Each row of a before or after table is a point. The points were changed in one or more steps. Then noise was added and the rows were shuffled. The steps act on columns, c1 being the first. What was done? A step turns or swaps two columns, mirrors them in a line or flattens them onto one, adds a multiple of one to another, or multiplies or shifts one. Angles are multiples of 10 degrees, from the lower column toward the higher: turns from -170 to 170, lines from 10 to 170 but not 90. Use the fewest steps. Two steps may share a column if one is a turn and the other turns, adds or multiplies; they go together, in the order done. Otherwise the lowest column goes first.

Before (12 x 3)
[[ 30 -37  19]
 [-14 -80  69]
 [ 63  29 -23]
 [ 28  -5 -52]
 [-36  69 -17]
 [-30 -56   6]
 [-28  21 -50]
 [ 48 -53   2]
 [ 21 -42  31]
 [  4  -3 -89]
 [  1  43 -27]
 [ 21 -82  13]]
After (12 x 3)
[[ 21 -25 -32]
 [-37  23  26]
 [ 29 -27 -31]
 [-14  -3  -2]
 [  9 -43 -48]
 [-31 -21 -22]
 [ 23  -1   1]
 [ 64   1   5]
 [  3   7   6]
 [ 30  -5  -5]
 [ 50 -23 -24]
 [-29 -14 -18]]
Steps: flatten c2 and c3 onto the line at 50 degrees

Before (11 x 8)
[[  3 -22 -45  59 -24  -3  25  11]
 [ -3 -10 -52  19 -26  44 -14 -20]
 [ 12   6 -55 -29  31 -19 -34 -27]
 [  9   1 -41 -30 -26 -32 -54  57]
 [-11  35 -18 -27  -8 -17 -47  13]
 [  6 -16  18 -24   0 -40 -57 -39]
 [ 48  28 -34  29 -23 -32  12 -36]
 [ -2   4  46 -12 -31 -32  12 -16]
 [ 35   1 -50  11 -13  16 -55 -15]
 [ 46   1 121 -34  16 -35  23 -12]
 [ 24  21 -32  88  25  20 -25 -35]]
After (11 x 8)
[[ -31   -8   73  -15  -23   -3   32   -6]
 [  32  -35   47   -3  -22   45   22  -12]
 [   3  -35   45   22   -5   10  -86   30]
 [ -12  -13   13   49  -25  -33  -82  -59]
 [ -16   -9  -30    9   -1   53  -87  -15]
 [  25  -40 -120  -57   18   28   37  -27]
 [ -26   -5   49   15  -24   -8  -21   43]
 [  16   26   -4   33   -6    2  -69  -27]
 [  20   -2   21   64   30   26  -56   -6]
 [ -11    3  -43  -25  -25   29   23  -23]
 [  43  -17   78  -47   24   19  -35   34]]
Steps: turn c1 and c2 by -70 degrees; add 0.5 times c5 to c1; turn c3 and c4 by -140 degrees; turn c6 and c8 by 120 degrees; multiply c7 by 1.6

Before (14 x 12)
[[  23  -16  -19  107  -19   30  -37    0  -13   22   -8   23]
 [ -39  -14  -33  -67  -58   -4   64    0   30    3  -89  -16]
 [ -82   53   -6  -16   27  -33   13   81   -1  -10  -56   52]
 [ -21   -9   32  -29  -54  -59  -68    4   54  -16  -31   54]
 [ -12    9    1   -3  -47  -29  -31  -17   15   18   42   33]
 [  37   -1   11   10  -16  -26  -72   -2  -18  -35  -10    2]
 [ -30   29  -16  -51  -47   -5   21   12   -9   66 -110   34]
 [  38    0   66   74  -18   18   22   -3  -23   28  -17   -7]
 [ -90    3   -1  -20    4  -22   19   19  -61   42  -80   -4]
 [ -82   35   13  -56  -39   39    6   49  -35   -6  -67   22]
 [  18   32   17   65  -62    3  -39   -2   21   22  -19  -67]
 [  13   17   21   48   -6   49  -25  -73   35   20  -38  -38]
 [ -28  -13   34   99  -42   26   -7  -11   -6    9  -42  -16]
 [   6   46   22   94  -47  -12  -14  -41  -29  -27  -20   11]]
After (14 x 12)
[[ -42   21   22   18   -5   86  -24   60  -53   22  -41  -42]
 [  -4    9    1   -9  -50   11  -44    4  -35   20   36   26]
 [ -10  -35   -4  -78    2   18   46    8   56   43  -75   23]
 [ -54   45   19   15  -73   33  -35   12   23   21  -15  -67]
 [  22  -19   28  -17  -54  -24  -53  -51  -64  -18  -28   19]
 [-101   -1   36   15  -42   60    5   17    4    6  -37  -13]
 [  -6    1   -3  -96   33   12   28  -83   31  -20  -57   34]
 [ -94   15  -23   59  -24   73  -37    5   -7   12  -11   33]
 [ -88   62   14   16  -43   31   -4   37   -6  -35  -18   20]
 [  -5   23    8   30  -21   17  -71   13   11  -45   -6   19]
 [ -60   37   61   46  -17   55   23   12   22   33  -17   -4]
 [  20   -7   14  -90  -41   74   37  -29   44   -9  -61   40]
 [  34    3  -18  -59  -45   36   44  -16   -3   69 -108   35]
 [  52  -43  -29  -49  -54   41   87   -4  -10    9  -90  -21]]
Steps: turn c1 and c4 by 70 degrees; turn c2 and c4 by -30 degrees; shift c6 by 40; add -0.3 times c11 to c7; turn c9 and c12 by -30 degrees; turn c8 and c9 by 150 degrees
